Every row gives one point. Each copy is the shape, with its points in the same order, stretched, turned, moved and blurred by noise. Is it also mirrored, or only turned?

Shape:
[[-40 -26  36]
 [-49 -31  53]
 [-31  41 -44]
 [ 47   3 -34]
 [ 36 -37 -10]
 [ 25  19  33]
 [ 35  12  24]
 [-24 -52  24]]
Copy 1, 8 rows:
[[ 45  -8  30]
 [ 66  -6  38]
 [-18 -41 -45]
 [-52  25 -10]
 [-27  28  30]
 [  8  47  -9]
 [ -5  49  -4]
 [ 30  -6  51]]
Copy 1 is: mirrored
Copy 2:
[[-11 -48  13]
 [-11 -77  12]
 [-30  55  20]
 [  9  45 -30]
 [ 20   0 -23]
 [-23 -14 -55]
 [-20  -8 -50]
 [  9 -50  12]]
Copy 2 is: mirrored

Shape:
[[ -14   16   28   13]
 [ -22  -15   -9   16]
 [  10   -8  -10   16]
 [ -25   19  -18   -2]
 [  85 -103  -17   26]
 [   4  -19    9    0]
 [   6   34    1   13]
 [   0    7    6   50]]
Copy 1, 8 rows:
[[-22  13  -1  -8]
 [  4 -23   3 -22]
 [ 21 -11 -13 -10]
 [ 11   6  27 -28]
 [ 62 -89 -73  38]
 [  1 -19  -1   8]
 [ 12  29  -1 -16]
 [ -4   4 -36 -31]]
Copy 1 is: only turned
Copy 2 (8 x 4):
[[   3   37   14    4]
 [ -17   -7   19   15]
 [  14  -22   23   23]
 [ -16    3  -24   17]
 [  68 -121  105   -5]
 [  13  -15   22   -8]
 [  19   17    0   19]
 [   5   13   48   37]]
Copy 2 is: only turned
Copy 3 (8 x 4):
[[ -2  16  37 -11]
 [-23   7  11 -13]
 [ -5 -11   8   1]
 [-13 -22  27 -24]
 [ 23  -6 -79  46]
 [  8   2  -1 -13]
 [  4 -19  35  -2]
 [-21  17  37  19]]
Copy 3 is: mirrored

Shape:
[[ 37  20  49 -42]
 [ 37  26 -16 -18]
 [-13  16 -37   2]
 [ 32  12 -23   8]
 [-43 -36 -30  28]
 [ 17 -31 -26 -20]
 [ -1 -27  34  28]]
Copy 1 (7 x 4):
[[ 26  59  23  74]
 [-29  -8 -31  46]
 [-18 -52 -55  -6]
 [-46 -26 -25  15]
 [-15 -51 -42 -79]
 [-33  18 -49 -19]
 [ -4   1  37 -24]]
Copy 1 is: mirrored
Copy 2, 7 rows:
[[ 61 -50  25  19]
 [  3  10  37  34]
 [-53  22  -5  12]
 [  0  39  27  19]
 [-58  40 -47 -55]
 [-21  11   8 -42]
 [ 38  21 -25 -37]]
Copy 2 is: only turned

Shape (9 x 6):
[[ 26  25  38 -30 -44  -9]
 [  2  10 -23  21  13 -35]
 [  1 -55  30   8 -26  -5]
 [-93 -14 120 -41 -16 -26]
 [-10  37 -11  34  65   1]
 [ -3 -16  34 -25 -14   9]
 [ -9  17 -26 -24 -10  -3]
 [ 31  41 -28 -39  21   4]
 [ 34  -9  -4 -25  16 -30]]
Copy 1:
[[ 14  56  36 -39  -3 -34]
 [  9 -32 -29  -7 -21  32]
 [-18  10   0  32  13 -27]
 [-73 121  33  23   1  35]
 [ 44 -43  21   8   3  67]
 [  1  34  34  -4  27 -11]
 [  1 -13   7 -34  11  17]
 [ 58  -4  32 -56  29  20]
 [ 43  11 -16 -19  18   9]]
Copy 1 is: only turned
Copy 2 (9 x 6):
[[ -13  -42  -19  -29   59  -58]
 [  42  -15   10  -26  -20   25]
 [ -14   24  -69   42   32    6]
 [-106   12  -38   43  -40  -68]
 [  28  -15   83   -5  -38   32]
 [ -25   17  -19   17   38  -39]
 [   9   12   15  -41   16  -19]
 [  39  -14   62  -51   38  -51]
 [  47   -9    4  -10   24  -45]]
Copy 2 is: only turned
Copy 3, 9 rows:
[[ 34 -21   9   7  78   5]
 [ 11   1 -27 -31   1 -26]
 [  9   0   5 -35  13  43]
 [ 80  61  47  -9  -5  22]
 [-26  21 -23 -11 -29 -64]
 [  9   7   4   4  29  27]
 [ -1  15 -30  10  37  -6]
 [ -2  -8 -30  48  37 -17]
 [ 20 -31 -23  17  20   3]]
Copy 3 is: mirrored

Shape (11 x 6):
[[-30 -31  -6  15  40 -14]
 [-41  13  14 -36 -17  28]
 [ -4  27 -11 -44  38 -39]
 [-12 -64  28  -3  41 -10]
 [ 47 -45 -37  39 -29  14]
 [ -6  -2 -46 -59 -27 -42]
 [ 64 -37   4 -37  22  -2]
 [ 55  21  17  53 -39  17]
 [ -5  -9  21 -35  16 -42]
 [-22 -42  -4 -33   2   3]
 [-12  32 -49  20 -18 -30]]
Copy 1:
[[ -6  -2  17 -19 -38  59]
 [-40  60   7 -13  46  -6]
 [ 32  17 -41 -39 -52  12]
 [-46 -38  -1  13 -22  82]
 [-26 -55  22  30 -43 -38]
 [  1  58 -10  24 -64 -41]
 [-54 -81 -53  23 -45   2]
 [ 12 -52   1 -28  20 -38]
 [  1  -2 -21  -3 -29  34]
 [-50  21   8  16 -14  20]
 [ 52  43  19 -31 -57 -32]]
Copy 1 is: only turned
Copy 2:
[[  2 -63 -15   2  16 -31]
 [ -8  -4   0 -23  38   9]
 [-18  -1  -7  40  -4 -31]
 [  6 -45 -30 -21   6 -52]
 [  1 -60  -3 -43 -58  20]
 [-50   6 -41   9 -11   9]
 [-18  -1  -5 -24 -57 -41]
 [ 55 -26  39 -19 -59  21]
 [  0   5 -29  16  -1 -37]
 [-27 -25 -30 -28  14 -14]
 [  1 -41  -4  28 -11  26]]
Copy 2 is: mirrored
Copy 3 (11 x 6):
[[  30  -66  -27   15  -22  -22]
 [ -39    8  -63   -3  -25   14]
 [   9    5    2   -4  -60   -5]
 [  35 -108  -21   10  -29    4]
 [   2  -58   68   65   58   -1]
 [ -19    3   13   81  -48   15]
 [   2  -69   75   21  -14   19]
 [   8   19   30  -34   78   27]
 [  22  -31  -21   -3  -46   25]
 [ -10  -63  -22   44  -33    8]
 [   7   35   -1   36    6  -11]]
Copy 3 is: mirrored

Shape, 12 rows:
[[ -4 -44  29 -49  47 -22 -12  49]
 [ 35   3 -31 -46 -15  32  23 -43]
 [ -3  42  33  28 -29  19  35  46]
 [-21  37  71  38 -15  53 -29 -13]
 [ -7 -40  33  57 -89  29   5  24]
 [ 67 -24 -50  -9 -25  46 -23 -41]
 [-39 -13   7  -4  -5  -1 -28  25]
 [-26 -42 -55   3  33  -2 -46  31]
 [ 52  18 -36 -44 -41  14   9 -21]
 [ 22   8 -21 -10 -16 -11 -30 -19]
 [ 13 -12   9  10   8   0   6 -34]
 [-30  25  30  18 -38  42  -3 -14]]
Copy 1:
[[ 16 -22  -4 -38 -16  89  54 -58]
 [-53 -51  12  67 -31  16  -1  13]
 [-24   2 -40 -50  24 -32 -36 -30]
 [-17  25 -34 -54   1 -80   8  41]
 [-19  64  12 -47  15   7 -35  56]
 [ -8 -60  31  84 -32  40 -11  74]
 [ -1  14  23 -21 -26  -1  18 -17]
 [ 46 -16  29  20 -63  47  12 -26]
 [-59 -60  43  76  -7  22 -12   6]
 [-16 -22  38  55  -1   0  15  10]
 [-13   6 -24  24   3   0   9  14]
 [-39  20 -10 -27 -14 -58 -11  27]]
Copy 1 is: only turned
Copy 2, 12 rows:
[[ -5  29 -35 -47 -20 -29 -54  39]
 [ -1  18  23  25 -26  11  38 -14]
 [-35  -7 -59  35   9  51  41  41]
 [-18 -84 -43  57 -37  37   0  44]
 [-21 -12 -55 106  32 -33  42  36]
 [ 11   7  11  58   6 -18  21 -63]
 [ -4  -7 -14  34   7   3 -30  37]
 [ -6  15  13   9  52 -16 -41 -10]
 [ 12  35   8  41 -13  24  28 -29]
 [ 42   0  -8  35   5  18  -6 -12]
 [ 25 -15  -7  13  -8   2  21  19]
 [-19 -44 -11  72 -14  29  17  43]]
Copy 2 is: only turned
Copy 3 (12 x 8):
[[-34  63 -19   8 -82  23  12   7]
 [-14  33 -28  15  48 -14 -19  -1]
 [ 48  33  72 -31  -1 -32 -22 -16]
 [ 62  27  25  -7 -13   8 -89  13]
 [-28 -22  81 -59 -13 -38 -94 -24]
 [-37  -6   1  52  50  15 -38  30]
 [ -4   3  14 -27 -51  36 -19  -8]
 [-18 -46   0  31 -53  61  21 -13]
 [-28  30   8  -1  56 -12 -11  29]
 [ -3 -13  -6  -3  11  22 -14  43]
 [  8  -6 -36   7   0 -12 -24   9]
 [ 38  19  27 -37   0   4 -66 -18]]
Copy 3 is: only turned

Shape:
[[ 20  25 105 -12  15 -19  -3 -20]
 [  9 -20 -16 -43  26  -6 -21 -13]
 [ 12  -9   1  35 -14 -12 -28 -30]
 [ 17 -44 -14 -46 -21  22  15 -21]
 [ 11  -2   9  20  41 -36   7  77]
 [  6 -54  27 -10  -1  24  69  27]
 [  7  39  -7  89 -13  -3 -20  21]
 [-31   5  33  53  22  -5 -27 -22]
 [-12   2   2 -23  -1  -5  28 -19]
 [-59 -42  48 -26  -3  -1 -29 -14]
 [-45 -45   4   5  -7 -19  -3  60]
 [  9 -36  13  -8  -3 -52 -11 -22]]
Copy 1 (12 x 8):
[[ -1   0 -21 -11 -51 -33 -40  96]
 [-17 -14 -11  52  25   5  18  -5]
 [ -7   7  11 -31 -25  19 -41  -9]
 [-21  19   1  43  40  75  44  14]
 [-10 -44  24 -32   1 -76  49  -3]
 [-14 -21  35   3  26  39  91  43]
 [ 16  15   0 -63 -81 -51 -16 -23]
 [ 34 -27  14 -27 -60 -27 -46  21]
 [ -3 -22 -42  35  -2  31  10  11]
 [ 59 -15   5   6  37  17 -23  56]
 [ 51 -31  21 -36  56 -20  39  11]
 [-14 -27   1 -24  29  37 -28   1]]
Copy 1 is: only turned
Copy 2 (12 x 8):
[[ -24  -37  -11   62   -4   -2    5  -80]
 [ -24   18   18  -44   42   10   -4  -23]
 [  19   -8   35   17   31  -42   26    0]
 [  10   52   45  -35   -9   39   23  -19]
 [  -4  -52   11  -15   57   26  -76   -9]
 [  38   44   38   20   -4   86  -19  -20]
 [  53  -69   12   20   37  -54    0   41]
 [  12    3  -12   48   66  -50  -13   -4]
 [ -14   26    1    7    0   25   -1    6]
 [ -19   93    0   27   30  -27  -63  -54]
 [   3   55   24   -3   43    0 -108  -10]
 [ -36    9   52   22   27   -7  -13  -23]]
Copy 2 is: mirrored
